Rows are points. Each copy is the shape, with its points in the same order, turned, moved and blurred by noise. Some copies are also mirrored. Which?

Shape (6 x 3):
[[-15 -17 -21]
 [ 18  -4   9]
 [-30  10  40]
 [ 16 -38   6]
 [-10 -13 -32]
 [-20  18  55]]
Copy 1:
[[ -5  24 -18]
 [-12 -24  -7]
 [ 40 -14  18]
 [ -7 -19 -42]
 [-16  29 -21]
 [ 42 -31  25]]
Copy 1 is: mirrored
Copy 2, 6 rows:
[[ -8  -6 -10]
 [ 12   7  26]
 [ 50  26 -15]
 [ 13 -25  22]
 [-26 -11  -8]
 [ 60  35  -6]]
Copy 2 is: mirrored
Copy 3:
[[  5  34 -21]
 [ -4  -4  -4]
 [-39  34  26]
 [ 24   4   4]
 [  9  27 -39]
 [-45  21  41]]
Copy 3 is: mirrored

Shape:
[[  2   0   7  22 -33   2]
 [ -7   2  23   7 -23  -9]
 [ -9  13 -45 -30   0   3]
 [ -7 -16 -60 -26   3 -22]
 [  1 -19  17  -7 -22  14]
 [ -6   9 -34 -37  -3 -27]
 [-23  -4  18  13  -3  -1]
 [ 27 -16  20   7  -7   3]
 [-19 -10  16   0 -33  -7]]
Copy 1 (9 x 6):
[[ 15  23  30   7 -21  -9]
 [ 10  14  28  -9  -4 -17]
 [-40  27 -15  12  -3  31]
 [-44  22 -32  40  -2   4]
 [ 18  26  24   9  16   2]
 [-42  29 -26   4   1   0]
 [ -2  -9  30   0   1  -6]
 [ 38  14   2   5   0  -5]
 [ -2  23  35   2   7 -20]]
Copy 1 is: mirrored
Copy 2:
[[ 13 -12  -4  24 -27  11]
 [  4  -1  16  16 -29  -7]
 [-25  17 -16 -33  13  29]
 [-32  -3 -37 -53   0  14]
 [ -4 -23  17  21  -7   4]
 [-34  20 -20 -31   4   4]
 [  9  -3  26  -5 -29  -3]
 [ 16 -18   0  16   7 -19]
 [-16  -8  21  15 -34  -4]]
Copy 2 is: mirrored
